Rows are points. Any point is a mix of the corners, with weights that add up to 1. It lies inside the corners' shape when no weight is negative. Is each point inside? If not, which corners have a negative weight?

Corners:
(1): [56 80  8]
(2): [ 85 -47 -38]
(3): [-11  28  -5]
(4): [-25  35  50]
Points:
[-27  62  13] => outside (2)
[-8 29  4] => inside
[-8 39 39] => inside
[25 57 21] => inside
[25 55 15] => inside
[ 75 -36 -31] => inside
[ 63  13 -20] => outside (4)

Corners:
(1): [ 49 -67  23 -31  15  24  17 -24  57  63 -42]
(2): [ 19 -24  13  87 -56 -86 -40  38  42  68  31]
(3): [ -9  47  80  56 -63  55  34 -61  31  30  11]
(4): [  -9  -46 -110   -9  -32  106   13  -40   23    8  -19]
(5): [ 64   9 -27  28 -19  88  51  42  45  51  64]
(6): [-110   37   -8   47  -20  -48   39   95  -28   32  -12]
(7): [ 46   3  19  29  38  11 -28  20 -15  45   1]
(8): [ -5  15  85 -42   7  86 -39  28  46  20 112]
(9): [ -2 -82  33  22  32  39 -26   7  29  -2  44]
(10): [-55 -61  -7 -10  34 -30   0 -72 -25   7  11]
(11): [ 61 -98   8 -46  13  21 -17 -34 -76  -2  -7]
(12): [-53   1  11 -12  12 -55  14 -57  63 -91 -47]
Points:
[  5 -22 -40 -10   0 101   6 -39  45   9  10] => outside (2, 6, 11)
[ -7 -19   3  30 -13   1  19 -13  23  13 -11] => outside (8)
[ 12 -19   7  23 -11  35  -1   8   5  53  24] => outside (12)
[-17 -18   5   5  -2  21   0  -9  29  19  17] => outside (11)
[ -4 -12  25  22 -16  34  13 -14  24  25  10] => inside

Corners:
(1): [ -9 -52   1  -1   9  53 -31  21  12 -17  -7  59  13 -20  -6  -9  57   4
  26  31]
(2): [  45   16  -12  -19  -35   28   14  -31   13  -55   25   35  -34 -110
   -5    3    7   28  -25  -28]
(3): [-61 -50  30  51  23   3 -60  22  15 -67  34 -33  54   1 -96  -4  33  -6
  22 -56]
(4): [ 22  27   7  50 -40  41  15   7  48 -12  -5 -39  -5 -14  56  19  56   7
  16  23]
(5): [ -4 -34  -6   0   8  -9   4  40  13  27  29  58  -6  -7  21 -51 -68 -37
  -1 -39]
(6): [-85 -11  40 -10 -41  21  11  24 -22  47 -55  10 -44 -14  27 -20 -15   9
  45  25]
(7): [-32 -27  51  14  53  -5 -28 -28  61  33  18 -10 -13  56 -62 -16  40  12
  55  -5]
(8): [  0 -46  25  14  34   5 -28 -60   4   4 -27   0  28  57 -16 -36 -75 -19
 -51  -4]
(9): [-33  15   4  14 -10  19  16  10  64 -43 -61  44  40   4 -40 -50   8 -20
 -15  28]
(10): [ -9 -23  18  48  51  -3 -28 -83  -1  42   2  10  44 -34 -29 -31   4 -36
 -25 -36]
(11): [  3   0  14  23  33  19  50  15  -5   0   4 -19 -27   0 -11 -58 -42 -21
   5  42]
(12): [ -1   1  63  56  44 -24 -51 -11 -10  16  -3  12   0 -18 -17 -57 -28   2
  -7  27]
(13): [ 40 -17  54 -35 -64   7  42 -50  37  12  -1  -3  71 -10  -3 -60  22  -7
  68  94]
(14): [-24 -46 -36  30 -55 -30  67  40  46 -76 -98  21  -7 -52   5   8   8 -81
  70  31]
(15): [ 32  63  51 -36  19  45 -49 -60 -28  -2 -52 -27  70 -67 -13  18  65 -10
  64   8]
(16): [ 54   4 -36  12 -33  12  18 -12 -19  -4  58  48  24  11 -28  15  -7   9
  14  23]
(17): [-121  -10   16    4   62   -7  -17   -1    6   -3  -40   30    9   18
   23  -59  -46   36   28   21]
(18): [ -7  18 -56 -41  20   4 -59 -46  -3 -12 -50  -4  28 -37 -38 -87 -33   7
  33  53]
(19): [-16  22  27  20  10  50   5  -1  69  30  55 -27   1 -49 -13  63  -8   3
  20  35]
(20): [ 58 -31 -52  13  40 -34  23  40 -32  26 -15 -28  13 -12 -33  24 -31   8
 -30  -8]
(21): [-33 -21 -11 -14  68 -48 -20 -27  28  22  64   7  16  21 -39  -8  13 -83
 -52  17]
Points:
[ -10  -70   -2   31   96  -45  -68  -29  -13  -16   23   42   65   83
  -81 -118  -46  -10  -40  -15] => outside (2, 4, 6, 14, 15, 19)
[-13  -5  15  13  11  -1   2 -12  11  10  -7  -1   6 -13 -12 -23 -18 -16
   9   6] => outside (1)
[  2 -14   7  10   6   6  -8 -11  16  -7   2   2  20 -15 -28 -14   5 -19
   9  12] => outside (17)
[  7 -11  11   3   3   5 -10 -17   4 -10 -11   0  17 -23 -19 -13  12 -21
  19   7] => outside (9, 17, 19)
[-12 -44  -2  31  -4 -23  44   0  20  25  54  -8 -29   6   3  13 -27 -19
  -6 -16] => outside (1, 9, 12, 15, 18)
[ 23   3   2  20  15   1   2 -23  12  -6 -13   8  19 -27   0 -25  -6 -17
  -6  39] => outside (3, 5, 6, 7)

Corners:
(1): [-13  18   6   8   6 -12 -19 -37  40 -13 -45 -13  -4  59  18  52 -57 -23
  -8 -26]
(2): [ -9 101  27  13 -10  -4   0 -18 -22  51  16  33  -4 -10 -24  14 -12  32
 -51   3]
(3): [  8 -19  42 -15  58   3 -30  -7  68 -28 -21  15 -10   2  -2  54 -33 -46
 -24 -13]
(4): [ 35  -2 -24   8 -34  10 -51 -29  29 -16 -41 -23   5  57  26  19 -33 -51
 -50 -55]
(5): [ -1   5 -23  22 -39  -5  19 -19  14  56 -23  -2   0  -6 -23   0  14 -32
  24  19]
(6): [ 38  -9 -25  20  11 -14  51   5  -6  39 -14   2  16  14  22  37  53 -22
   8  -8]
(7): [  9 -60 -16  42 -12 -29  44   2  -3   4  30  -8 -16  22 -15 -27   8  16
   2   9]
(8): [ 35  51  15 -21 -10  21  -5 -63   7  55  40  25 -23  17   4  21   1  24
 -13  26]
(9): [ 42  28  -9   0   1 -22  15  62  -4  10 -19 -21  14  19  -7 -29  -4  -7
  60   6]
(10): [-19 104  59 -38 -53  41 -10 -17 -30  12  18  66 -50  51  15   3  22   5
 -29  -6]
(11): [ 36 -24 -76 -15  36  11  37  -9  65  13   8   3  19 -12  16  -8 -12 -37
  24 -26]
(12): [ 32 -18 -19  23 -15 -14   0  10  57  46  15  12  26 -16  20  -4  19  35
  50  15]
(13): [ 10  26 -23  42  11  10 -37  19   0 -21 -23  41 -10  48 -20  44 -31 -30
 -19   0]
(14): [-34  42  46 -18  -5  -6  10 -30  11  53  32  70  46  48 -12  -4  -5   0
 -49  22]
(15): [ 21  84  22 -13 -46 -29  31 -59  10  32  -1  59   6  18  14 -11  -8   1
 -36  33]
(16): [ 30 -43 -33  25 -11  26  42  17  29  35   7 -20  31 -16  41  -8  -3 -11
  38  11]
(17): [  4 -13   4 -43  -4 -16 -18  -8 -14 -12 -42   4  22  20  21  63 -61   2
 -23 -22]
(18): [ 35 -31  -8  29   8  15  28 -38  26 -19  10 -40  49 -21 -11  14   1 -16
  54 -32]
(19): [-17  71  31  12  17 -19 -22 -48 -40  45  41  65   3  22  28  -7   5   3
  -4  -2]
(20): [  41  -19  -20   16   22   22  -31   -3   -5  -33 -121  -17   29   46
  -19    7  -29  -17  -37  -32]
(21): [-19   2   0   6  28  -6 -48 -11  46 -47 -52 -26  -1  24   3  65   4 -32
 -45  28]
Points:
[18  5 -5 11 -4 -5 -3 -4 26 19 -3 11 10  9  6 10 -3  2  6  1] => inside
[  1  18   6  -1  -1  -1   6 -17  16  25   6  28  19  26   0   6  -8  -9
 -19   3] => inside
[  9  45   8  -9  -5  13 -14 -27   6  26  -1  44  -3  18  11  24  -1 -10
 -34   5] => outside (1, 7, 9, 18)
[ 11  14   3   8  -6   4  -1 -16   8   6 -10   9   5  23   0  11  -8  -8
  -9  -8] => inside
[  8  24  -3  14  -1   3   4 -15   7  11  -4  12  -1  21  -4   9  -5 -16
 -12  -2] => outside (12, 17)
[ 13  12   0   0  13  10  -5 -10   4  -1 -11  10   6  33   9  21 -12 -20
 -22 -18] => outside (5, 12, 15)
[ -1  63  22 -22  -2  26 -49 -69  13   4 -26  49   6  45  -9  32 -54 -30
 -67 -33] => outside (6, 7, 9, 12, 16, 21)
[ 14   6  -4   4   3   4  -6  -5  14   4 -15   0   7  18   3  18  -7 -11
  -1  -7] => outside (15)

Corners:
(1): [ 31  15  16 -43   6 -79  11 -25  -7  28  16  -3  33  26 -18  -8 -21  67
  70 -33]
(2): [ -9 -75   6  32  50  56 -25  26 -40 -16  94  -4  -6  35   2 -38  28 -18
  11 -32]
(3): [  55 -119  -10   44  -59   45  -17  -54  -20  -23  -28   -8  -64   13
   93   20   39  -26  -17   34]
(4): [ -8 -31  -7 -47 -19  76 -90 -67  -6 -39  45 -28 -14   2  18 -10 -24   6
  18 -56]
(5): [ 10 -49  -5  65 -27  39 -21  29  85 -55 -17   9 -66  35  -4  41  -9 -44
  30   7]
(6): [ 43 -77 -49  33  11  91 -69 -17   1   5  17  50 -36 -55  -2  22   9  23
 -14  28]
(7): [ -10   -9   97  -89   62  -17    0  -54  -26   55    2 -107   -4   -2
  -29  -83  -30  -41   48  -62]
(8): [ -50   34   32  -38   75  -33   25  -48  -43   39  -50   28   49   12
   12  -72  -69  -10   58 -120]
(9): [-30  -1  20  31 -54  32 -13  36  66  76 -25 -37 -72  90  49  83  32  41
  -6  22]
(10): [ 40 -13  25   3  -2  59   1  16  18 -42  71 -11   7 -57  64   9 -32 -11
 -20  18]
(11): [ -6  12  22  39  31  41 -67 -10  67 -31 -28  15 -56  43  59  78  83  16
   5  16]
(12): [-33  20  54  26  33 -17  -3 -63 -43  17 -46  11  41  80 -53  32 -25  19
  25   9]
(13): [ 38 -81 -54   2  37  36 -20 -10  63  32  29   4 -20  60  65  84   1   7
 -73  20]
(14): [ 95   4   0  -2  14  58  58 -49 -71 -30  39 -74 -42  -8 -10 -71 -21   6
  63 -64]
(15): [-70  17  53 -40  29 -22  54 -42 -26  26 -26   1  -5  17 -28  84 -14  34
  63 -79]
(16): [ 52  -6  42 -81  10  39  69 -30 -31  30  22 -29  64  15 -60 -26  10  -8
  93 -85]
(17): [ 83 -53  38 -35  20  61 -46  36 -38 -44  36  34 -46  26  41 -18 -32  39
 -43 -57]
(18): [  58   18   49  -34   28   -2  -38  -12  -73   43   29  -87    1   38
  -20    9  -55  -26  106 -121]
(19): [ 48 -20  -3  48 -37  19 -28 -22  50   0  77  61 -44   8   9  56  42 -29
 -62  -9]
(20): [ 36  -9 -25 -32   2  -4 -44  52 -25 -29  24 -49  28 -29   5 -17  -4  -5
 -40 -87]
(21): [ 24 -17 -48 -26   2  22 -31  23 -56 -22  42  44 -64  31  33  20   9 -63
   9  12]
Points:
[ 34 -27  10 -49  -4  20  -4   1 -43  -2  30 -61  -9  38 -12  -7 -11  -9
  34 -56] => outside (6, 8, 10, 11, 19)
[ 14 -12  49  -8 -20  47 -41   6  52  -1  -3 -23 -30 -18  24  24   7  -9
  23 -70] => outside (1, 2, 12, 13, 14, 21)
[  2 -35  18  22   2  55 -12 -39  29  16   8 -32 -32  21  14  48  24 -13
  10   5] => outside (1, 8, 17, 20, 21)
[ 54 -41   6 -19  13  38 -21 -20  -3 -14  46  -5 -19   2  20 -21   0 -15
  33 -32] => outside (9, 12, 15, 20)
[ 17 -21  18   0 -10  31 -20  -7 -11  -5   9 -12 -34  37 -14  21  15   1
  34 -24] => outside (8, 10, 13)
[ 29 -15  10   1  -3  29 -11  -9 -15  -9  16  -4 -12  15  12  14   0   6
  27 -33] => outside (7, 13)
[ 12 -32 -13 -17  -2  29 -41   7   7  15  30  19 -21  16  51  41  15   5
 -21 -26] => outside (5, 7, 12, 14)
[ 47 -34  11  -6  23  34 -19   9 -22 -10  17 -14 -13  19  20 -17 -15   4
  10 -25] => outside (4, 15, 19)
